Every row gives one point. The points of each table are mixes of a few directions, plus a little noise. Count the directions of each table, and those that both share. Where both have some left over, give the other angles between the two spaces (their principal angles), to ten degrees, smallest first.

First (5 x 3):
[[-0.22  0.06 -0.46]
 [ 0.22 -0.06  0.45]
 [-0.05  0.01 -0.11]
 [ 0.27 -0.07  0.55]
 [-0.21  0.05 -0.43]]
Second:
[[ 0.06  0.06  0.13]
 [-0.34 -0.38 -0.79]
 [ 0.15  0.16  0.34]
 [ 0.04  0.04  0.09]
 [ 0.10  0.11  0.22]]
Directions: first 1, second 1, shared 0; angles 30

First (10 x 8):
[[-0.02 -0.12 -0.01 -0.02 -0.08 -0.23  0.21  0.01]
 [-0.02 -0.09  0.07 -0.05 -0.04  0.04  0.07  0.01]
 [-0.03 -0.10  0.15 -0.09 -0.02  0.26 -0.02  0.01]
 [ 0.06  0.19 -0.33  0.19  0.05 -0.61  0.08 -0.01]
 [-0.03 -0.20 -0.06 -0.02 -0.15 -0.53  0.43  0.01]
 [-0.03 -0.04  0.22 -0.11  0.03  0.58 -0.22  0.00]
 [ 0.00  0.22  0.40 -0.12  0.24  1.52 -0.89 -0.02]
 [ 0.03  0.14 -0.07  0.06  0.07  0.07 -0.17 -0.01]
 [ 0.02  0.04 -0.20  0.09 -0.02 -0.50  0.19  0.00]
 [ 0.01 -0.05 -0.18  0.07 -0.08 -0.61  0.32  0.01]]
Second, 8 rows:
[[-0.02 -0.05  0.02 -0.01  0.02  0.01  0.04  0.01]
 [-0.03 -0.06  0.02 -0.01  0.02  0.01  0.05  0.01]
 [ 0.48  1.03 -0.36  0.19 -0.49 -0.14 -0.86 -0.25]
 [-0.30 -0.65  0.23 -0.12  0.31  0.09  0.55  0.16]
 [-0.27 -0.58  0.20 -0.11  0.28  0.08  0.48  0.14]
 [-0.10 -0.21  0.07 -0.04  0.10  0.03  0.17  0.05]
 [ 0.20  0.42 -0.15  0.08 -0.20 -0.06 -0.36 -0.11]
 [ 0.05  0.09 -0.03  0.02 -0.05 -0.02 -0.08 -0.02]]
Directions: first 2, second 1, shared 0; angles 40

First, 10 rows:
[[ 0.31  0.26 -0.10 -0.16 -0.18 -0.05 -0.19  0.11 -0.03  0.47  0.01]
 [ 0.12  0.15 -0.05 -0.11 -0.03  0.10 -0.12  0.08  0.07  0.18  0.10]
 [-0.11 -0.24  0.06  0.21 -0.05 -0.33  0.22 -0.16 -0.24 -0.15 -0.29]
 [ 0.24  0.15 -0.07 -0.07 -0.17 -0.15 -0.09  0.05 -0.11  0.36 -0.09]
 [ 0.01 -0.11  0.01  0.12 -0.09 -0.27  0.11 -0.09 -0.20  0.02 -0.23]
 [ 0.20  0.30 -0.08 -0.23 -0.02  0.27 -0.25  0.18  0.20  0.29  0.26]
 [-0.84 -0.37  0.22  0.08  0.71  0.88  0.18 -0.03  0.64 -1.27  0.59]
 [ 0.03 -0.09  0.00  0.10 -0.10 -0.26  0.09 -0.08 -0.19  0.06 -0.21]
 [-0.32 -0.37  0.12  0.26  0.11 -0.18  0.30 -0.20 -0.13 -0.47 -0.21]
 [ 0.35  0.32 -0.12 -0.20 -0.18  0.00 -0.24  0.14  0.00  0.52  0.06]]
Second (10 x 11):
[[ 0.05  0.23 -0.26  0.47 -0.01 -0.35  0.09  0.29  0.23  0.33  0.05]
 [ 0.01  0.14  0.04  0.06 -0.20 -0.48  0.35 -0.26 -0.02 -0.05 -0.26]
 [-0.01 -0.43 -0.07 -0.25  0.27  0.32 -0.34  0.36 -0.01  0.13  0.13]
 [ 0.20 -0.70  0.02 -0.68 -0.04  0.15 -0.33  0.06 -0.55  0.04 -0.23]
 [-0.20  0.21  0.16  0.39  0.15 -0.39  0.28 -0.09  0.19  0.28 -0.23]
 [-0.03  0.66  0.24  0.52 -0.13  0.38 -0.09 -0.34 -0.08 -0.03  0.18]
 [-0.07 -0.28 -0.09 -0.69 -0.03  0.09  0.22 -0.09  0.23 -0.73  0.15]
 [ 0.27  0.50 -0.32  0.33 -0.47 -0.19  0.13 -0.04  0.03 -0.17  0.20]
 [-0.26 -0.01  0.26 -0.13  0.27  0.37  0.00 -0.14  0.18 -0.23  0.11]
 [ 0.04 -0.32  0.01 -0.02  0.19  0.10 -0.31  0.25 -0.21  0.42 -0.10]]
Directions: first 2, second 5, shared 1; angles 50
